Each wall is flat, endless, passes through zero and stands at right angles to its row. A trip goes straight from one point to another. List the walls that it crosses, first one first.

Walls:
(1): [-19.3  -3.4 -17.3]
(2): [-13.4 -35.1   5.8]
(3): [-11.5 -30.6   7.0]
(4): [-14.7  14.9   5.1]
Trips:
[ -1.6 -12.0 -30.9] to [-27.0  -1.3 -14.9] -> 4
[20.7 30.1 38.3] to [ 12.4  15.5 -20.0] -> 4, 1
[ 53.8  19.4 -33.5] to [12.8 15.5  6.8] -> 4
[0.6 5.3 7.7] to [ -4.9   3.2 -27.4] -> 1, 4
[-41.6   2.7   7.5] to [ -1.6 -40.4 -40.0] -> 4

Walls:
(1): [ -0.6 -20.0  -5.7  26.4 -18.1 -32.8   8.1  19.7]
(2): [-2.4  1.4 14.6 -6.5 40.5 22.2  0.5 15.2]
(3): [-13.4 -17.5  22.1 -23.8   7.9  -2.7  23.3  23.6]
Trips:
[ -6.6   4.6  15.3  31.7  12.3  36.0 -42.8  26.7] to [ -2.4   5.2   7.4 -29.4  14.5   9.4 -20.0 -15.0] -> 3
[  1.2 -15.3 -14.8 -12.0 -10.8  37.4  12.8  37.5] to [  5.3  -4.5   1.7  27.6  20.1  11.7 -16.6 -12.6] -> 3
[-15.7 -13.1 -33.9 -11.9  31.4  35.8  -6.3  -5.3] to [ -5.0  22.5   8.7  22.2 -11.4   2.5 -11.2   4.4] -> 2, 1
[ 21.2  31.3  37.2  32.8  -5.6  -3.0 -19.4 -33.0] to [ 16.8  23.8  58.7 -20.4  -2.2   5.5  43.9 -14.9] -> 2, 3
[ 37.3 -14.5  14.7  22.5 -30.1  -5.0  29.2  34.4] to [ 32.1  41.3  -4.1   0.6  -2.6 -25.9  34.0 -10.4] -> 3
[  4.2 -20.6  27.6  -5.4  46.0  -0.2   8.8  21.0] to [-15.7 -10.5   9.7  11.1  23.6  30.9  38.9  51.5] -> 1
[ 37.5  -4.6  22.0  25.5 -11.7  21.2 -17.6 -25.2] to [ 10.4  -0.4  30.8  13.9 -17.9 -44.7  14.6  33.5] -> 1, 3

Walls:
(1): [ -5.7  24.3 -28.7 -10.5  -4.3  -9.9 -20.0   3.3  11.0 -34.3  -6.1]
(2): [ 29.5   4.1  26.0   9.8  15.7  21.3  -0.1   5.7 -26.6 -17.5  -6.1]
(3): [ 19.3  21.6 -12.0  13.5 -11.3 -30.8   8.7  13.3  36.0  45.6   9.0]
(4): [33.0 37.7 37.6 13.6  1.0  3.7 -7.3 39.2 18.0 15.1 57.9]
(5): [-12.1  -1.8   0.8 -10.3  14.4 -27.5 -11.4 -17.3 -13.9 -12.0  -2.8]
(6): [ 49.4  -0.8 -25.8 -21.2  19.7   9.0 -10.2  14.5 -15.5  -4.3   3.6]
Trips:
[  6.2   5.8 -57.0  -9.9 -17.0  20.2  36.6   9.9   5.4   1.0 -10.8] to [-15.7  32.0  34.6  -2.3  35.8   2.9  -8.1 -34.5 -22.3 -36.1  67.3] -> 3, 4, 2, 5, 6
[-24.7  14.3  15.0  -3.2 -39.2 -14.5 -30.7  19.4 -22.8  11.5  -6.2] to [-20.0   7.5  21.7 -29.7  10.2  22.1 -26.4   4.4 -43.0 -18.4 -33.9] -> 3, 4, 2, 6
[-11.3 -49.4  24.6   8.9  32.6  -5.3  28.7  15.3  -8.4 -25.1  28.6] to [-18.6  -0.4 -66.1  10.1 -21.4  20.1  14.6 -15.1   5.6  14.9 -13.6] -> 4, 2, 5, 1, 3
[ 24.5 -17.2  -7.3   6.7  13.9 -11.7  12.0 -26.0   9.2 -20.6   1.5] to [  9.6  31.3  14.7 -11.0  13.1  -1.0  17.5  23.0  -3.8 -17.0  -4.7] -> 4, 5
[-23.7 -18.6  18.9  10.4 -16.0  -2.6  -0.1 -12.0 -24.2  -8.4   8.6] to [-26.9   4.6  -4.0  13.6 -17.8 -41.6  -8.4  55.3 -12.3  -1.2 -26.8] -> 2, 1, 3

Walls:
(1): [ -0.9  -6.6   7.0  -8.5 -37.0  -3.3 -13.8  20.5  41.3   3.4  11.9  -3.1
   4.5  -4.5   5.2 -13.7  -7.8  27.8]
(2): [ -4.0  39.5 -13.3  50.5   6.3  24.8  -6.8 -45.3 -11.7  -3.9 -32.5 -17.5
   3.2 -25.9  22.2 -20.6 -30.2  25.1]
(3): [ -6.8   7.2 -13.0  -8.7  39.0 -21.1 -25.1  20.0   1.5  35.4  18.2   7.0
  18.8  17.4   1.1 -16.9   9.0 -17.0]
(4): [ -7.9  17.9   1.1   9.1  23.6   8.6 -10.7   1.7  21.2  -1.5  15.4   5.0
 -29.4   9.2  13.8  24.0 -11.6 -15.1]
(5): [-24.6  -6.8  21.2 -18.3  21.4  52.0   0.2  18.1  23.9  -8.5  -5.2   7.8
   3.0   5.4 -15.9  32.8   9.8  26.6]
(6): [ 38.2  16.4  19.9 -39.5 -13.9 -13.0  11.4   8.0  26.4  43.6  33.3   4.9
   1.3 -15.7   9.4 -28.8  21.4   2.9]
Trips:
[  5.4  -4.5  21.1 -48.1  -0.5  -1.0 -15.0  18.8 -17.9   3.9   3.9  11.1
   6.6   4.2 -33.8  37.5   9.6  -7.7] to [ -0.3 -45.3  -0.8 -33.6 -16.0   4.7 -17.4  -0.4  39.1 -14.5   2.0  -2.9
  11.2 -13.7  -8.9  29.4 -26.9 -30.8] -> 1, 4, 3, 6
[ 10.7  -4.9 -10.5  10.8  -1.9 -11.3  37.2   3.9 -20.4 -33.6  36.8  13.1
  36.3 -17.4   6.2  -2.6 -23.5   1.3] to [  7.7  -8.7 -17.4  20.2 -21.0  37.1  -1.8  16.9  -8.2  -5.3  16.3  43.3
 -20.4  20.8  23.2  -0.6 -53.9  33.3] -> 1, 4, 5
[ 12.8 -68.1 -58.5   2.1  39.6 -34.3  25.4  57.0  33.2   7.9 -10.0  -8.1
   0.7  12.4  23.8  13.0 -43.0   7.2] to [-45.2  -9.5 -60.9  -3.1 -10.1  15.2 -15.9 -46.1  15.8  23.1  17.8  -6.1
  34.3   4.9  10.1 -39.8 -21.3  17.3] -> 4, 2
[  5.2   1.4 -36.1  26.1  -1.0  52.3   9.1  10.9 -13.5 -36.3   5.5 -16.4
  32.5  10.8  21.1  21.1 -19.9   4.4] to [-16.0  27.2 -14.7   1.3  13.7  40.7   5.0  34.8  30.7 -12.3 -28.9  13.1
   9.7  15.3 -42.3 -15.5 -16.9 -12.2] -> 1, 3
[-13.8   3.3   4.0  16.4  -1.5 -50.4  -0.1  -6.9  -4.9   0.0 -34.7 -24.9
  -3.3  22.1 -38.5 -14.3  -0.7   8.7] to [ -1.9 -16.2  -4.0 -29.6   5.2  -1.3  -3.5  16.4  24.1 -18.4 -20.8  -4.7
   5.8 -60.7 -13.5 -13.7 -10.6 -24.5] -> 1, 3, 2, 6, 5
[  8.4  -6.6   1.5  43.2  25.8  22.3   1.3  27.3  -1.9 -16.5   9.8  -8.9
  28.0 -44.6 -35.6  31.2  13.0  19.7] to [ -1.6 -17.7  12.0  21.8 -10.8   9.5  14.9 -25.7  17.4  13.6 -50.8 -17.9
  19.8  -1.5  31.4 -18.6   8.8 -21.5] -> 5
[-18.8  41.8  29.1  30.2  -3.6  -7.9  -1.1  -4.0  -5.5  -0.1  64.8 -50.4
   4.1  36.2 -12.3 -52.3 -15.9  26.4] to [ -8.7  41.8   1.1  16.5 -34.5 -13.9  -5.8  -0.6 -20.4  33.5  54.4 -16.8
  -1.3 -21.0  -0.6   8.9 -17.6  18.6] -> none

Walls:
(1): [-32.2  -9.7 -14.6  -2.7  11.1  25.0  26.6 -18.1  29.0 -55.3   6.0 -15.3
  -9.7  19.0   8.2  15.8  -9.4  15.8  16.2 -28.6  25.7 -26.3  20.3   1.4
 -44.3  -7.6  31.1  33.6  27.2  18.0   7.1  39.7]
(2): [-11.3   9.2   4.9   9.8  30.6 -34.7  15.8  -2.4 -15.8 -12.9  -2.7  -8.8
  16.8  10.9 -20.7   2.9  -5.6 -63.2   7.8   3.4  31.7  25.4   4.8 -21.5
  38.6  -0.4 -10.8  -2.5  15.3   4.2 -30.6  31.7]
(3): [ 17.1 -24.7 -12.9   6.8   5.3 -28.2  -9.1   1.9  -0.2 -40.2  11.9 -38.0
 -21.6  -9.6 -17.6 -15.6   0.8  -5.3  14.6 -19.3 -29.4   2.4 -12.3  17.8
   6.0 -11.7  -3.2   3.5   9.7   9.2  -3.9   5.2]
(4): [ 30.4  35.4  -0.4  -1.6 -13.3 -17.5   9.9 -30.6  24.2  19.9  15.4 -14.4
 -13.8 -13.0  19.3 -17.7  23.5   1.6  -8.9 -16.0  65.5 -49.8 -17.0  -6.8
  43.1  64.3  -3.9  12.8  23.9 -26.7  31.7 -15.5]
(5): [ 21.8  -8.3  10.6   5.3  23.1   5.3   4.5  16.4   0.2  15.8  -8.2 -30.9
 -16.5  -7.9  23.1  15.1   0.1  -7.7 -11.1 -14.2 -10.0 -10.3  46.8  40.9
  50.9  21.2 -42.1  10.4 -32.4  13.2  -7.0  11.4]
(6): [ -8.5  23.9 -14.7 -16.9  -4.3  -3.1  12.4  -0.8  16.5  26.9  46.8  34.5
 -15.3  -2.5  12.3   6.3  29.7   6.5  -1.6  14.5 -38.7  -5.4  39.7  -8.1
  52.6 -17.6  12.9 -11.1  20.1   7.3  25.3  17.2]
(7): [ 38.3 -20.3   4.2  21.9 -31.6  21.5 -14.4   2.2 -26.1   1.3 -18.1  31.0
 -10.3 -13.4  -5.8 -13.2 -26.3  18.3 -12.3 -16.2  18.4  15.0  14.9 -11.5
 -15.3 -10.8 -16.9  44.6  17.5   7.6  -4.0  13.3]
(8): [ 22.4  -8.1 -17.9  27.0   1.5   9.9 -11.1 -15.0 -24.4  10.0   2.3 -21.1
  -9.3  -7.2 -11.0   3.4 -35.7  -7.8  19.4   4.5   3.7  -3.2   7.0   2.2
  10.5  27.6 -19.0  -4.3 -23.7 -15.0 -14.2  29.1]
(9): [ 26.1  21.8   1.0  28.2  22.1  -3.1  10.1 -13.3   1.2   0.8 -17.3 -34.6
  29.8 -23.3   1.7  32.5  10.4   1.7  -8.2  47.4  13.0 -57.8   7.0 -15.3
 -33.3 -20.4  -3.7 -28.2 -25.9 -39.3  20.1 -24.1]
Trips:
[-16.0 -29.4   6.2  12.5  53.7   7.5  15.2 -15.3 -24.8  31.2  -4.6 -25.7
 -10.1 -26.2  -7.3  16.7 -57.7  26.2 -25.4  16.6   0.3   8.2 -25.6  -1.3
   3.0   6.0  -2.1  20.2  28.5 -14.5  -2.5  42.8] to [ 15.6 -36.8 -11.9  18.5   7.8   5.6 -39.2 -35.5  32.7  10.8   3.4  -2.0
  17.3   8.5  14.9  23.9  23.3  -5.0  14.1  30.9   4.1  20.0  -5.8  26.6
 -14.0   4.9 -11.7  35.1 -11.7  -5.7  -7.5  12.3] -> 2
[ 30.9 -18.1 -27.7  37.1   3.5 -27.0 -25.0 -12.0  32.5 -38.1   1.3 -20.8
  40.6   2.5 -11.1  -9.7   0.1   7.7 -14.1  34.4  26.3 -31.8 -24.8  16.8
  53.0   0.9   0.0 -34.3  16.1  16.6 -23.4  27.7] to [ -9.1  68.2  39.0  -3.9  -9.3 -15.7 -41.0  -7.8   1.1  13.3  21.4  10.9
  10.2  32.5 -21.9  17.2 -28.1 -22.9   3.9  16.1 -23.1  15.7  -4.5  13.2
  -6.1  12.0  -3.4   4.0  -9.3   8.6  31.3  36.2] -> 6, 5, 3, 9, 4
[  3.1  -0.6  32.4  -9.7 -75.3  -2.7 -26.5   4.3   8.2   3.7  21.8  11.4
  11.7  15.3 -11.2  -3.1  18.4   5.0  34.5  -1.5  -7.3  -9.4  48.2  -7.8
 -11.3 -40.6 -12.2  25.3 -41.7  -1.7 -13.9  -6.2] to [ 22.2   0.5 -20.6  34.3  -3.1  33.5  19.1  47.0   3.8 -12.1  20.7  15.9
  -0.1   1.2  10.2 -11.4  12.5  -4.7 -30.3 -12.1  20.1  16.9  43.1   1.7
  29.4  -2.5  -7.9  13.4  -3.3 -29.1 -19.9 -35.8] -> 5, 4, 2
[ 34.9  48.9 -34.3 -42.3   6.0  24.8   9.0 -11.2 -10.3   6.7 -11.3  31.0
  52.2 -39.9  12.3  -9.8  -1.8 -26.9 -16.4  22.7 -17.5   4.5  -4.1  -2.7
  17.1  -5.1  -5.4  -5.7  29.4  -7.2  27.0  10.8] to [ 20.0   2.8  -8.6  -1.6  16.8  12.5 -18.6  29.0 -19.0  23.4  32.3  18.0
 -25.5 -42.1  -8.8 -20.3   9.7 -19.5  21.4  -7.5 -30.3 -11.1  24.5   5.8
 -15.7   8.9 -21.6  10.0   8.3 -31.7  -7.3  17.4] -> 8, 5, 2, 3, 9, 4
[ 30.9 -16.0 -29.1   4.6 -23.1   3.6  -0.7  28.9 -28.4 -15.2  -5.1  49.1
  -7.9  11.6 -19.0  25.0  10.5  -6.5 -16.8   0.6 -21.9   8.0 -59.1 -22.0
  -3.5 -27.2  17.0  17.9 -12.3  24.6   5.8  28.8] to [ 19.9  25.0 -31.4  16.4   8.6   3.8   6.9  -4.8  -8.2  39.9  -7.4  37.1
   1.9 -35.5   5.0  -2.0 -16.0  68.6  -4.7   9.3   1.3 -16.8 -17.2   2.0
  -3.0  15.0  28.9 -11.3  29.5  24.5   1.3  15.2] -> 3, 4, 8, 9
